Each row is a point. Each copy is the shape, with its points in the same order, stretched, turned, moved and blurred by noise. Say if it was mirrored as well.
In the rows, 128 means zero.

Shape (9 x 3):
[[178 158 147]
 [154 184 147]
 [123 185 145]
 [ 77 127 204]
 [139  79  86]
 [144  96 130]
 [189 169 112]
 [ 77 145 111]
 [138  81 120]]
Copy 1 (9 x 3):
[[151  91  89]
 [144 127  65]
 [123 145  54]
 [ 41 134 100]
 [165 145 175]
 [144 118 152]
 [196 108  83]
 [112 195 112]
 [140 124 163]]
Copy 1 is: mirrored
Copy 2 (9 x 3):
[[104 210  94]
 [ 98 175  83]
 [102 152 101]
 [ 55 110 219]
 [200 145 130]
 [166 171 150]
 [142 199  58]
 [133  68 129]
 [159 150 159]]
Copy 2 is: only turned

Shape (12 x 6):
[[128 103 173  67 121  97]
 [113 146  85 155 166 173]
 [ 91  93 104  96 132  90]
 [120 153 106 149 145  96]
 [135 173 176  68 175 183]
 [157 142  88 131  99 189]
 [115 117  92 146 146 163]
 [159 105 121 119 128 114]
 [163 168 133  48 105  97]
 [127 122 163  55 119  91]
 [137 155 133 100 174 181]
 [129 153 148 137  88 157]]
Copy 1 (12 x 6):
[[ 99  46 176 130 125 163]
 [140 195  54 115 112 140]
 [ 74 111 144 142 159 165]
 [ 98 163 120 147 125  96]
 [127  76  70  86  38 179]
 [193 117  49 124 145 107]
 [145 174  82 123 137 150]
 [137 115 148 103 154 112]
 [ 96   7 108 116 122  89]
 [ 85  31 158 132 121 152]
 [140 125  65  82  79 161]
 [166 111 101 185 116 125]]
Copy 1 is: only turned
Copy 2 (12 x 6):
[[ 65 138 160  99 149 162]
 [155  92  77 137 143 113]
 [ 79  68 155 127 178 140]
 [130 119 133 153 157 111]
 [ 98 173  50  95 158 172]
 [113  98  77 141  82 143]
 [137  87  95 126 133 121]
 [105 122 136 115 137 114]
 [ 31 152 120 148 127 142]
 [ 54 138 153 120 162 165]
 [119 133  57 104 140 135]
 [118 112 112 155 120 171]]
Copy 2 is: only turned
Copy 3 (12 x 6):
[[138 123 158  84 169  74]
 [ 95 165  97 152  87 134]
 [ 72 110 167 112 150 117]
 [129 125 149 112 121 176]
 [158 207  88  73 105  59]
 [120 108  59 132  48  95]
 [ 90 142 107 159 101 112]
 [116 107 112 124 150 115]
 [153 103 109  18 109 113]
 [136 120 153  61 149  86]
 [128 185  79 104 106  88]
 [174 117 131 128  65 100]]
Copy 3 is: mirrored

Shape (14 x 8):
[[ 62 139 113 144 133 136 115 141]
 [ 92 104 134  86 170 144 115 154]
 [132 147 123 159 120 126 116 150]
 [168 138 103 128 133 163 114  95]
 [101 169 101 104 157 137 164 155]
 [120 132  93 130 136  91 117 116]
 [112 114 114 169 162 125 131  98]
 [101 132 109 148 101 138 176 155]
 [139 143 125  88 117 118 133  77]
 [160 138 111 123  44 187 136  96]
 [114 121 102 120 109 170 196 138]
 [125 100 126 118 133 199  92 122]
 [122 107 147  92 157 160 129 126]
 [149 143 155 120  86 167 175 119]]
Copy 1 (14 x 8):
[[165 105  85 102 121 146 128 132]
 [114  87 124  92 176 157 150 102]
 [164 128 116 145 124 112 142 125]
 [152 181 129 136 136 131 152  79]
 [162  76 145  90 125 105 115  92]
 [140 122 136 129  80 143 142 113]
 [118 154  90 133  83 113 160 105]
 [141  99 103 131 110 104  82 135]
 [120 164 149  98 107 140 121 128]
 [166 196 107 141 149 146  80 136]
 [129 111 110 119 128 106  72 110]
 [143 161  92 122 196 167 154  92]
 [101 131 123 100 175 135 148 102]
 [126 161 121 119 153  90  92 145]]
Copy 1 is: mirrored
Copy 2 (14 x 8):
[[ 93 137 117 107 166 113 178 156]
 [ 99 150 149 101 166 180  95 162]
 [153 137 102 145 126  90 140 129]
 [139 170  89 139  65 141 134  90]
 [142 137  90 143 142 184 169 178]
 [126 115 101 147 165 137 152  81]
 [109 145 166 157 134 122 173  90]
 [164 114 129  92 126 121 202 169]
 [ 99  90  78 136  89 175 141 102]
 [147 124  57  57   7 111 171 128]
 [164 134 131  72  88 164 203 170]
 [106 187 132  69  89 134 111 133]
 [ 98 145 145 112 114 180 104 153]
 [140 102 110 101  42 144 156 176]]
Copy 2 is: mirrored
Copy 3 (14 x 8):
[[ 59 126 160 137 124 108 126 121]
 [148 135 207 110 142 109 139 126]
 [105 147 123 145 129 155 148 161]
 [138 179 102 147 107 186 133  91]
 [141  86 139 179 125 113 148 115]
 [106 146 103 117 115 103 177 106]
 [ 96 137 111  97 151 138 126 113]
 [119 111 117 166 120  99  95 150]
 [157 122 115 102  53 128 157  84]
 [133 182  94 175  42 171  79 106]
 [157 115 117 179 115 110  67 118]
 [123 199 177 134 124 172  90 111]
 [174 136 182 106 123 140 115 122]
 [181 107 126 151  72 164  84 150]]
Copy 3 is: mirrored
